Each row is a point. A path goes straight from each point to the next, and from the last back to the first. The post is the endless flat space through its rows: a point in 2 columns, a line in 3, a plane in 4, and so on, so that a path can go around it. How many times does the path go around the post? Going back the other way cancels.

Post (1 x 2):
[[-18  -4]]
Path (15 x 2):
[[ -7  39]
 [-60  -8]
 [-32 -25]
 [  5 -42]
 [ 19  35]
 [-18  46]
 [-34 -17]
 [-13 -24]
 [  9   6]
 [  6  34]
 [-29  -1]
 [-49 -20]
 [-51 -56]
 [  1 -21]
 [  4  -1]]
Times around: 3

Post:
[[-36  -2 -18 -51  52  38]
 [ 31 -21 -48   4 -36   1]
 [-22 -30  31  14 -49  15]
 [-23 -21   3  -7 -22  -8]
 [ 13 -26   8  12 -19  -5]]
Path, 24 rows:
[[-63  -3  19 -10  19 -13]
 [-21  10 -14 -12 -57  30]
 [  4 -18  18  -8 -21 -35]
 [  3 -36 -23 -33 -27  28]
 [ -3 -37   9  11   6  12]
 [ -3 -21 -29  28 -50 -19]
 [-12 -17  15  14 -46 -21]
 [ 33 -11   5  -1 -54 -10]
 [ 39 -40 -32  -7 -53   1]
 [-43 -32  55  -7  46  36]
 [ -6 -19  16  42  22   8]
 [-22   2 -12  -8 -23  51]
 [-37 -13 -18  -5 -19  15]
 [ -6 -27 -42  24 -21  13]
 [-11   4  26  32 -46  35]
 [-16   0 -39 -27 -65  12]
 [  3 -21 -27 -18 -34  12]
 [  6 -37 -16  -4 -19 -37]
 [ 50 -43 -46  27  19 -38]
 [-23   9 -37  -1  42  15]
 [ 36   1   6  -5  25  33]
 [  7 -22  29  -7  -8  21]
 [ 41 -66   0  27 -88  34]
 [ 31 -56 -23  57 -46 -13]]
Times around: 4

Post:
[[ 22  21  11  25  14  -4  -8  35   2 -30 -31]
 [  7  -4 -37 -71 -23  -6  28 -24  -6  -3  47]
 [-29 -30  17 -22  -1  18  25  38 -25  -3  21]
 [  4 -28 -17  26 -40  26   2   4 -20 -25   1]
 [-13  29 -44 -27 -29 -11  24  23  -6  17  -1]
 [ -7  -2  -5  -8 -57  40  53 -13 -28   4  35]
 [ -3  -3  -8 -23  16   4 -17  -4   2  21 -18]
 [ 35 -31 -36  31  15  23  17   4  54 -55  13]
 [ -3  12  -2  14  12  11 -34  32  12 -36 -12]
 [-27   1 -27 -59  37   6  17  -3 -30  18  -4]]
Path, 26 rows:
[[ 13 -68 -23  12 -53  39  42 -15  43  -3  -3]
 [  0 -59 -44  27 -13  19  27  16  36 -16   5]
 [  3  16   8 -45   4 -14  25  47  43 -56  58]
 [ 28  24  11 -20 -36  -9   6  -1 -43  -6 -51]
 [  6 -36 -23  18  18  22  31  -5 -25 -37 -19]
 [ 28 -24 -39 -14 -47  -6  37 -33  32  34  35]
 [ -3  51 -47  -5 -22  30  43  -7 -56 -18  27]
 [-10 -40 -13 -15  21  -1  46  41  -2 -25  32]
 [-14  25 -35 -18 -22 -35  12  35  31  27 -22]
 [-25 -61 -14 -43 -21  17 -19  -1  61 -37  61]
 [-58 -16 -31 -33  11  27   2  -2 -47  18   4]
 [ 31 -11  17  16  35  16 -12   1  11 -37  21]
 [ 29 -29  15  -7   2  25   2  11 -35 -20  14]
 [ 12  24  -9 -35  -1 -29   7  22 -36 -39  20]
 [ 20  28  33 -20   0 -57 -34  40  -3 -33  -1]
 [ 11  12 -26  20  -6  16  28   3   7 -47  22]
 [  1  45 -38 -14 -38  -8  30   1 -55  29  14]
 [ 22 -35 -42   7 -18  -5  13 -41  12  28  -6]
 [-92 -41 -18 -14  -7  31 -30  23 -35  12 -12]
 [ 35  19  43  22 -16  25  24  23  22 -25 -26]
 [-43 -42 -46 -39 -41  16   9  66  27 -22  27]
 [-31 -62  -9 -84  58  26 -36 -46  43  30  -4]
 [ 30   9  -1 -24  38  13   0 -29  54 -19  -8]
 [ 31   3  15   8 -22  25  48  21  32 -16  -2]
 [ -3 -80 -29   3  20  27  49  21 -13 -10  12]
 [ 55 -27   7   9  35  20  17  22  51 -49   0]]
Times around: 0
